Each point is reached from the start by the listed moves, each made 0, 1 or 2 times, or once backwards (-1), plus a little noise. Is the number of moves made odd or even? Then give how often each move was made.

Moves:
(1): [ 36 -19   1]
(2): [10  7 37]
(3): [-17 -37  12]
Start: [ 4  6 -4]
Points:
[-23 -37 -30] => even (0, -1, 1)
[ 25 -73  95] => odd (1, 2, 2)
[-31   1  80] => even (-1, 2, 1)

Moves:
(1): [26 -1 11  9 -2 -4]
(2): [  1  10 -17 -12  18  -8]
(3): [-25  40  20  -6  24   8]
(4): [-20 -16   1   3  17  -1]
(5): [  5  -9   9 -17   1   1]
(6): [ 4 -6 -8  2  5 20]
Start: [13  5  7 10  7  5]
Points:
[ -3 -32 -83   6  46  25] => even (-1, 2, -1, 1, -1, 2)
[-47  66  15 -10  95  50] => even (0, 1, 2, 1, 0, 2)
[-48 -10 -62   6  87  33] => even (-1, 2, 0, 2, -1, 2)

Moves:
(1): [  7  -4 -12  18   1   4  10  -6   5  12   5]
(2): [ 0 10  8  6 -1  4 10 12 12 -6 -1]
(3): [  2 -12  23  12  17  12  -7 -19 -21   1   0]
(4): [-16  -7  -3   7  -6   1   2   2  -2  -3  -8]
(5): [ -7   7   0 -20  14   8  11   0   9   1   1]
(6): [  9  16  -1  -9   3  22  -2  12 -19   2  28]
(7): [  6  -4  -9 -17  -8 -15  17  -2 -12   3   9]
(8): [ 10  -6  -2 -11  15  -2  -3   6 -11 -10  -2]
(9): [ -9 -16  -1  -8 -13  11   2  11  20  -5  17]
Start: [ -4   2   4 -14  -1   4  -7   2  -8  -7   6]
Points:
[-36  32 -28 -59 -28  84  45  69  58   1  95] => odd (1, 1, -1, 1, 2, 2, 0, -1, 2)
[ 27  36   5 -54  34  17  48 -32 -58  37  52] => even (1, 0, 1, -1, 2, 1, 2, -1, -1)
[ 31 -14 -33  10   7 -41  17 -47 -19  32 -14] => odd (2, -1, 0, -1, 0, -1, 1, 0, -1)
